Every row gives one point. Any point is a mix of the corners, with weights that add up to 1. It lies inside the corners' shape when no weight is negative. Say inside or outside, and name the corners with a negative weight.

Corners:
(1): [-0.66 -0.69 -0.73]
(2): [-0.02  0.92  0.33]
(3): [ 0.10  0.14 -0.28]
(4): [0.36 0.12 0.57]
Points:
[-0.23 -0.20 -0.43] -> inside
[0.00 0.74 0.28] -> inside
[-0.23 -0.02 -0.14] -> inside
[ 0.09 -0.15  0.05] -> outside (2)
[0.15 0.44 0.38] -> inside
[ 0.05  0.07 -0.19] -> inside

Corners:
(1): [-0.90 -0.72  0.02  0.26  0.23  0.22  0.00  0.08  0.79]
(2): [ 0.17  0.22  0.21 -0.15  0.40 -0.41  0.21 -0.01 -0.52]
(3): [ 0.29  0.28  0.33 -1.07 -0.68 -0.28 -0.04  0.19 -0.22]
(4): [ 0.72  0.41  0.26  0.08 -0.02  0.03 -0.12  0.41  0.34]
(5): [ 0.40 -0.45  0.26 -0.68  0.30  0.08  0.05 -0.21 -0.42]
(6): [ 0.43  0.24  0.22  0.12  0.02 -0.44 -0.65 -0.33  0.31]
(7): [ 0.32 -0.41  0.00  0.37  0.26 -0.37  0.47 -0.08 -0.47]
(8): [ 0.20  0.19 -0.32  0.41  0.15  0.19 -0.37 -0.15 -0.33]
(9): [-1.19  0.24  0.49  0.46 -0.55  0.69  0.04  0.08  1.69]
(10): [ 0.17  0.29 -0.52  0.31  0.76  0.07  0.17 -0.43 -0.13]
Points:
[ 0.10  0.01 -0.04  0.23  0.32  0.01 -0.08 -0.18  0.05] -> outside (3)
[ 0.42 -0.31  0.03  0.13  0.54 -0.27  0.08 -0.13 -0.18] -> outside (3, 8, 9)
[ 0.19 -0.04  0.14 -0.20 -0.10 -0.19  0.10  0.03 -0.13] -> inside
[ 0.42 -0.06 -0.02 -0.01  0.24 -0.21 -0.27 -0.22 -0.08] -> outside (2, 9)
